Rows are points. The last column is the point's height on a tilted bowl or saddle (a function of degree 2), plus a little noise. Along how many of its main directions does it bend up, bend down or stay straight?
In the rows, 128 means zero.

Points (10 x 3):
[[189 121  95]
 [142 108 107]
 [121 119 112]
 [ 82  76  82]
 [137 111 110]
 [120 160 108]
 [105 101 104]
 [110 144 111]
 [138 141 115]
 [159  72  74]]
Directions: 0 up, 2 down, 0 straight

Points, 17 rows:
[[ 83  92  84  90]
 [106  91 160 128]
 [184 104 117  73]
 [125 103 122 117]
 [117  88  86 118]
 [133  96 120 112]
 [140  72 110  87]
 [134 173 155 110]
 [153 135  92 156]
 [ 99 160 158 112]
 [121 148  76 191]
 [147 117 138 116]
 [154 140 175 120]
 [105 127 139 120]
 [125 141 164 131]
 [ 84  87  87  83]
 [153 119 125 115]]
Directions: 1 up, 2 down, 0 straight

Points (22 x 5):
[[150  92  42 145 203]
 [157 110 107 154 144]
 [ 86 138 129 122 126]
 [112 103 151 166 136]
 [126  84  45 177 211]
 [136 121 130 114 120]
 [155 130 134  90 132]
 [175 121  84 146 166]
 [ 98 161 155 164 146]
 [111 122 150 114 121]
 [106 147 122 123 121]
 [ 93 133 132 136 125]
 [128  66 113 136 139]
 [137 129  81 114 137]
 [134 179 178 121 166]
 [ 79 141 173 182 171]
 [102 150 138 160 132]
 [126 143 101 139 124]
 [133 153 140  72 142]
 [116  71 121 130 132]
 [129 155 150 138 133]
 [142 110 139 150 129]]
Directions: 3 up, 0 down, 1 straight

Points (23 x 5):
[[106 128 104 116 131]
 [114 110 134 147 127]
 [107 105 125 130 127]
 [ 51 129 108 160 185]
 [102 118 163 122 137]
 [153 167 134 149 147]
 [110  99  85 154 145]
 [178  86  86 121 174]
 [188 113  93  99 182]
 [161 144  96 141 147]
 [188 113  95 110 176]
 [127 110 136 113 127]
 [140 117  96 118 134]
 [ 97 117 173 129 145]
 [ 84  57 117 157 175]
 [111 152 106 162 143]
 [159 129 146 118 139]
 [117 133 149  70 155]
 [103 108 124 155 134]
 [139 125  86 197 171]
 [123  90 105 132 133]
 [135 133 124  50 176]
 [101 136 122  92 138]]
Directions: 4 up, 0 down, 0 straight

Points:
[[132 154 142  90 125 156 124]
 [137  84 182 128  69 129 122]
 [129 103 119 107 137 141 115]
 [115 113 152 129 172 112 133]
 [147 144  56 123  98 109 187]
 [141 174 145 168  52 142 180]
 [ 71  90 169  75 156 107 162]
 [ 95  92 153 113  88 129  91]
 [124 159 156  74 162 149 145]
 [ 97 110  60 127 140 109 159]
 [146 142 106 118 128  90 121]
 [191 114 162  81  99 104 179]
 [177 115 140 112 102 154 140]
 [140  16 132 109 100 108  94]
 [109 110  97 151 115 163 150]
 [ 91 128 141 115  90 191  73]
 [140 178 128 107 128 110 136]
 [124  94 175 196 112 134  43]
 [137  92 112 143 116 120 114]
 [153 177 138 119 174  79 115]
 [ 89 125 121 104 131  98 116]
 [112  98 116  97  57 152 118]
 [134 144 142  98 127 136 125]
 [154 123 155  91 103 118 145]
 [ 89 107 124 134 140 153 127]
 [103 118  99 125 121  94 124]
 [146 105 139 111 122  83 111]
 [162 146 170 106 175 147 148]
 [157 101 130 103  76  95 156]
 [148 148 105 122 124 107 133]
 [130 153 103 158 174 126 168]
 [150 145 116 116 159 146 132]
 [126 146 103 138  61 135 185]
 [111 109 146 103 130 130 116]
 [101 127 103 155  96 147 148]
 [ 98 146 107 137  97  82 142]
 [120  87 105 120  93 101 118]
 [171 136 116 143 172 162 133]
 [162 148 103 109 130 148 133]
 [ 79  62 150 134  87  92  74]
 [ 85 136 156 111 110 104 105]
 [105 123 159 108 163 146 144]
 [132 133 156 140 162 143 129]
 [130  92 140 113 114 173 107]
 [167 105 155 118 149  52  86]
 [100 177 145 125 116 101 126]]
Directions: 2 up, 2 down, 2 straight

Points, 66 rows:
[[ 82 139 140  99  62 167 132 190 125]
 [ 95 148 137 169 125 147 106 140 118]
 [ 95 140  79 172 130  91  86 112 124]
 [137 147 124 166 146 138 195 134 184]
 [109 162  91 143 135 141 114 156 146]
 [143  93  88 183 123 134 130 140 163]
 [109 154 128 179 115 164 141  98 104]
 [150 112 101 150  94  98  89 135 137]
 [158  94  86 149 117  66 130 182 187]
 [138 164 171 140 147 144  76 163 180]
 [185 138 135 146 124 100 132 148 147]
 [139  85 128 147 136 172 119 161 118]
 [147 172  80 101 147 141 147 144 178]
 [107 157 118 103 150 138 119 160 151]
 [104  69 144  69 223  86 100 158 130]
 [ 96  92 102 130 124 134 142 180 116]
 [140 111  92 169 135 110  85 146 168]
 [142 171  84 131 139 120 155 108 150]
 [113 150 128 115 128 146 109 120 124]
 [152  99  99 169 113 147  85 129 149]
 [136 115  79 170  96 122 139 112 145]
 [173 167 132 140 144  96 117  75  89]
 [ 66 131 111  98 115 139  90 173 134]
 [ 99 151 155 129 198  53 131  99 121]
 [118 188 168 148 106 172 151 108 108]
 [133 121 139 131 121 119 135 179 143]
 [189 123 119 123 179 134 132 131 197]
 [119 150 168 171 113 174 156 123 116]
 [123 150 130 119 120 147 132 163 134]
 [128 156 159 154 131 198  86 104 121]
 [ 92 127 160 140 111 123  90 122 120]
 [153 136 100 143  91 125 104 117 118]
 [121 177 185 130 129  64  87 117  73]
 [116 164 129 157  96  87  98 125  88]
 [115 133  90 159 114 148 122 134 123]
 [ 59 127 141 127 126 125 151 146 135]
 [132  96 115 177 131 106 105 128 155]
 [156  96 130 112 185 146 112 138 180]
 [136  80 107 130 172  49 132 126 141]
 [133 108 144 126 127 137 100 119 133]
 [105 124 116 121 157 119 139 114 139]
 [ 61 127 169 115 172 118 111 107 151]
 [157 184 146 174  82 107  95 131  76]
 [132 125 142 111  95 178 109 144 113]
 [181 153  59 166 123 121  84  85 147]
 [135 155 133  97 111 128 160  87 131]
 [116 124 181 150 155  98 123 104 153]
 [125  94 139 123 120 115 141 121 129]
 [141  95  74 100  63 124 116 146 158]
 [147 131 155 113  91 168 111 132 120]
 [122 158 114 174 142 197 173 165 129]
 [170 143 129 132 149  97 176 136 168]
 [185  96 144  80 168  97  99 168 171]
 [133 139  97  75  82 140 151  96 150]
 [166 138 130  97 136 132 110 151 155]
 [111 102 153 133 122 106 119  87 131]
 [113 100  90  35 110 162 158  69 195]
 [115  99 130 122  85 123 146 108 127]
 [ 95 162 127 133 148 143 113 130 131]
 [130 137 124 160  91 118  99 104  98]
 [149 146 117 163 156 146  82 116 156]
 [114 133 155  85 159 122 156 118 155]
 [152 140 123 155  85  82 105 118  97]
 [ 85 112 136 138 128 123 142 166 131]
 [190 117 126 182 143 118 109 150 193]
 [128 108 126 204 135 182 154 113 138]]
Directions: 5 up, 2 down, 1 straight
